Rows are points. To make a cloud, some directions were put in groups of two or more. Within a group, all points are equally far from the middle, so they leave a hole (a ring in 2 directions, a hollow ball in 3). The other directions are filled evenly. Then the cloud was stretched, turned, moved and blurred a little. Count the holes, and give their numbers of directions, smallest first.

Cloud (14 x 2):
[[ 33  31]
 [-50   2]
 [ 35 -26]
 [ -8  39]
 [-40  20]
 [-35  26]
 [-50   3]
 [-20 -45]
 [-25 -44]
 [ 41  24]
 [ 11 -43]
 [ 47   6]
 [-41 -34]
 [ 25 -36]]
Holes: 1 (2)

Cloud (19 x 3):
[[ 24  58   7]
 [ 43  28   9]
 [-19  56   5]
 [ 26 -15  16]
 [-35  36 -10]
 [-11  60  11]
 [ 21  55 -30]
 [  0  31 -51]
 [ -1  38 -47]
 [-23   8 -41]
 [ 25  35 -48]
 [ 36 -11   1]
 [ 21 -17  18]
 [ 14 -29 -19]
 [ 34   3 -43]
 [-18  -9 -40]
 [-22  53  -6]
 [ 39  -5 -32]
 [  4 -13 -46]]
Holes: 1 (3)

Cloud (32 x 4):
[[ 28  44  17  -5]
 [ 40 -22   2 -24]
 [-29  48  25  18]
 [ -2  26 -28  44]
 [ 42  32   2  -2]
 [ 38   8 -30  31]
 [ 22  -1  37  56]
 [ -3  49  41   0]
 [ 10   4  -7 -29]
 [-23 -33  14  29]
 [ 48 -37  18  -2]
 [ 22  29  20  58]
 [  8  11  -8 -28]
 [  1 -26 -35  28]
 [-27  41  -6  25]
 [ 34   4  -7 -26]
 [ 30  20  60  15]
 [ 19 -43 -11  33]
 [ 41  24 -18  33]
 [-36  10  42  37]
 [ 37 -41  19  30]
 [ 20 -42 -18  32]
 [  6 -23  28  55]
 [ 37   3  53  30]
 [-11  50  35   2]
 [-35  41  29  30]
 [ 48   9 -25  22]
 [ 44   3 -29  25]
 [-25 -28  24   0]
 [ -4 -23   4 -27]
 [ 30   0  43  48]
 [ -4 -18 -36  25]]
Holes: 2 (2, 2)

Cloud (31 x 4):
[[ -2  -9 -29 -29]
 [ 43   8   4  30]
 [ 36  11  14  33]
 [ 13   5  -5 -43]
 [ -6  27  32  30]
 [-45  11 -19 -33]
 [-33  11  38 -20]
 [-39  17 -18 -35]
 [-23  16 -24  38]
 [-56  -4 -18 -17]
 [-60   7   0 -24]
 [-43  -4 -16  28]
 [-22  -7 -35 -26]
 [  0  20 -19 -42]
 [-30  11  -7  44]
 [-31   9  -8  43]
 [-49  18  -8 -29]
 [-29   2 -32  29]
 [ 10  -6  -4 -35]
 [  2  -2  21  42]
 [-13  -1  18  44]
 [-56  -8 -18  -3]
 [ 29  31 -12 -18]
 [-51  -9 -23   4]
 [ -6  18 -20 -41]
 [ 42  31  -7  -4]
 [ 15 -17  -6 -13]
 [-11  23 -21 -37]
 [-12 -19  21   1]
 [ 44  26  13   9]
 [-21  29 -12  31]]
Holes: 2 (2, 2)

Cloud (53 x 6):
[[ -6   5 -33 -22 -28   1]
 [ 24  -5 -29  28  22   7]
 [  6 -42 -34 -15  20  18]
 [-26   1  13   9  23  28]
 [ 16   7 -26 -31  -5  15]
 [  3   0 -29  27 -12 -16]
 [ 42  12   0   3   3   0]
 [ -6  -6  14   7   5 -33]
 [ -3 -26  -4 -15 -11  15]
 [-18  20 -40 -12 -42  -7]
 [  2 -37  17 -17   1 -13]
 [ -9 -19  -9  16   3   6]
 [  5 -35  -5   5   7  -5]
 [-16  13   9 -25  23 -22]
 [ -7  -8  14  12  36 -23]
 [  8   1  12 -16 -20 -20]
 [  8   5  14 -31  60   1]
 [  9 -24  -5 -39  -3   9]
 [-24  23   5 -18  -6   7]
 [ 42  -3 -26 -13  38   4]
 [ 11 -15 -51 -14 -14 -15]
 [ -6  28  -5 -29  34   2]
 [ 16 -32  27  -5  59  19]
 [  3  -3 -25   0  40 -12]
 [-13  33  14 -19 -12   2]
 [ 19   8 -15 -19  51  28]
 [-19 -12  -5  13  39   9]
 [ -3  11 -13 -30  12 -14]
 [ 20  -4 -42  21 -13 -16]
 [-41  35  -6 -23  17   5]
 [ 17 -25  18  12  16  -8]
 [-11 -13  13  31 -25  -7]
 [-28  12 -22 -23  39  23]
 [-47  -5  15   0   2  -4]
 [ 32 -41 -26 -10   7  21]
 [-30  -6  18 -17   3  -5]
 [ 31  35 -42  15   7   8]
 [-31  -3  18  -4  10  30]
 [-25 -30 -34  -2  44  10]
 [-39   8 -17 -12  34  12]
 [-17  26 -11 -11  27   0]
 [ 10  25 -12 -34  39  -5]
 [-19 -16 -38  -2   8  30]
 [-19  -5 -17 -16  25 -10]
 [-37  29  15 -18  31 -14]
 [ 21 -38 -20  12 -20   9]
 [ -5  -2  -6  30   7 -17]
 [-22   5  -4  -1 -21 -15]
 [ 40   8 -33 -13  21  -7]
 [-23  -1  13  -8  43   2]
 [ 16 -17 -45  28 -25   0]
 [ -3 -20  22  -5  -7  24]
 [-17 -41  27 -17 -14  -6]]
Holes: 0
